Each point is reached from the start by the listed moves, each made once or not at all, plus a little noise. Is the number of moves made odd or even? Then give how often each move was made.

Moves:
(1): | 97 | 37 | 54 |
(2): | -17 |  23 |   0 |
Start: | -29 |   9 |  42 |
Points:
| -27 |  10 |  40 | => even (0, 0)
| -38 |  34 |  44 | => odd (0, 1)

Moves:
(1): |   22 |   14 | -101 |  -49 |   22 |   45 |  -40 |
(2): |  49 |  -6 |  45 |  15 |  -5 |  -8 | -21 |
(3): | -25 |  -9 |  30 | -44 |   0 |  52 | -42 |
(4): |   5 | -15 |  23 |  37 |  11 |  14 |  58 |
Start: |  -2 | -49 |   0 |   3 |  -1 |  -4 |  36 |
Points:
|   3 | -67 |  22 |  38 |   9 |  11 |  93 | => odd (0, 0, 0, 1)
|  50 | -64 |  -4 | -37 |  25 | 101 |  -8 | => even (1, 1, 1, 1)
|   19 |  -36 | -102 |  -45 |   22 |   39 |   -5 | => odd (1, 0, 0, 0)

Moves:
(1): |  23 |  -3 | -14 | -20 | -12 |  -3 |   6 |  19 |  -9 |  -5 |   3 |   1 |
(2): |   8 |   5 |  13 |  -8 | -12 |  19 |  12 |  -3 |  -4 |   5 |   6 | -19 |
(3): |  -3 |   9 | -31 |  16 |  -9 | -26 |  -2 |   7 |   4 |  22 |   2 | -13 |
(4): |  26 | -19 |  16 |  -4 | -10 |  14 |   1 |   6 |  -6 |  -9 |   9 |  16 |
(5): |   7 |  -1 |  -4 |   8 | -28 |  -7 | -16 |   0 |   7 | -12 | -19 |  -2 |
(6): |  21 |   4 |  20 |   0 |   5 |   4 |  -2 |  20 | -14 |  13 |  -5 |  -2 |
(7): |   6 |   8 | -14 |  -6 |  -8 |  -1 |  -4 |   1 |  19 |  -6 |   8 |   8 |
(8): |   9 |   9 |   1 |  18 |  13 |   0 |  -6 |   6 |  -1 | -13 |  15 | -18 |
(9): | -24 | -10 |  20 |  -1 | -34 |   6 |  -5 |   8 |  32 | -19 |  -9 |   9 |
Start: |   4 |  -8 | -12 |   9 | -16 |  -5 |  -1 |  16 |   9 |  -1 |  -1 |  -2 |
Points:
|   42 |  -27 |  -12 |    0 | -121 |   -2 |   -7 |   53 |   33 |  -18 |   -9 |   -8 | => even (1, 1, 1, 1, 1, 0, 0, 0, 1)
|  31 | -14 |  -1 |  13 | -73 |  -9 | -13 |  58 |  45 |   0 |   5 |  18 | => odd (0, 0, 1, 1, 0, 1, 1, 0, 1)
|   47 |  -13 |  -38 |   19 | -105 |  -23 |  -28 |   63 |   56 |  -41 |    7 |    0 | => odd (1, 0, 1, 1, 1, 0, 1, 1, 1)
|  60 |  15 | -39 |  -9 | -54 | -14 |   9 |  61 |   5 |  28 |  13 | -26 | => odd (1, 1, 1, 0, 0, 1, 1, 0, 0)

Moves:
(1): | -13 |  10 |   9 | -20 | -34 |   6 |  -6 |  -9 | -25 |   9 | -25 |  13 |   9 |
(2): |   6 | -17 |  19 |   7 |  -7 |   4 |  -3 |  -1 | -15 |  14 |  12 | -16 | -10 |
(3): |   1 |  20 | -18 |   9 |  -3 | -10 | -22 | -14 |  10 |   4 |  21 |   9 |  20 |
(4): |  -4 |   4 |   7 |   4 |  42 |  23 | -17 |  -9 |   9 |   5 |  19 |   2 | -36 |
(5): |  11 |  -9 |  14 | -17 |   0 |   2 |   0 |  -7 |   0 |  -4 |   8 | -18 |   0 |
(6): |  24 |  -8 |  -4 |   9 |  36 |   9 |  51 |  51 |   1 |  50 | -40 | -26 |  22 |
(7): |  -4 |  17 |  -6 | -21 |  13 |  18 |  -2 |  20 | -34 |   8 |   2 |  10 |  -5 |
(8): |  -3 | -21 |   6 |   7 |   3 | -26 |  -4 |   5 |  -6 |  20 |  -9 |   7 |   4 |
(9): | -52 | -28 |  18 |  34 |   6 |  19 |  17 |  16 | -27 |  -6 |  25 |   6 |   4 |
(10): | -24 |  10 | -25 | -24 |  -6 | -33 |  40 |   3 |  16 | -33 |   3 | -16 | -25 |
(11): |  24 |  -9 |  13 | -13 |  -1 | -19 |  25 |  10 | -10 |  23 | -34 |  46 |  -4 |
(12): |  19 | -13 | -37 | -27 |   2 | -26 |   0 | -10 | -21 |   3 |  11 |   5 |   9 |
Start: |  -8 | -23 |   2 | -11 |  -1 | -35 | -10 |   6 |  16 |   0 |   0 |   7 |   4 |
Points:
| -37 | -58 |   6 |  -5 |  36 | -60 | 121 |  83 |  -4 |  32 | -48 |  17 |  -1 | => even (0, 0, 0, 0, 0, 1, 0, 0, 1, 1, 1, 0)
|  -4 | -35 |   3 | -79 |   5 | -94 |  46 |  35 | -19 |  16 | -30 |  33 | -25 | => odd (0, 0, 0, 0, 1, 0, 1, 1, 0, 1, 1, 0)
|   2 | -34 |   6 | -16 |  96 | -12 |  17 |  72 | -15 |  84 | -26 |  -1 | -11 | => even (0, 0, 0, 1, 0, 1, 1, 1, 0, 0, 0, 0)
|  10 | -88 |  16 | -19 |  90 | -38 |  34 |  68 | -78 | 117 |  16 |  33 |   7 | => even (0, 1, 1, 1, 1, 1, 1, 1, 1, 0, 1, 1)
| -99 |  -8 |  -8 |  -7 |   5 | -31 |   2 |  -8 |  -3 | -21 |  43 |  19 | -23 | => odd (1, 0, 1, 1, 0, 0, 0, 0, 1, 1, 0, 0)
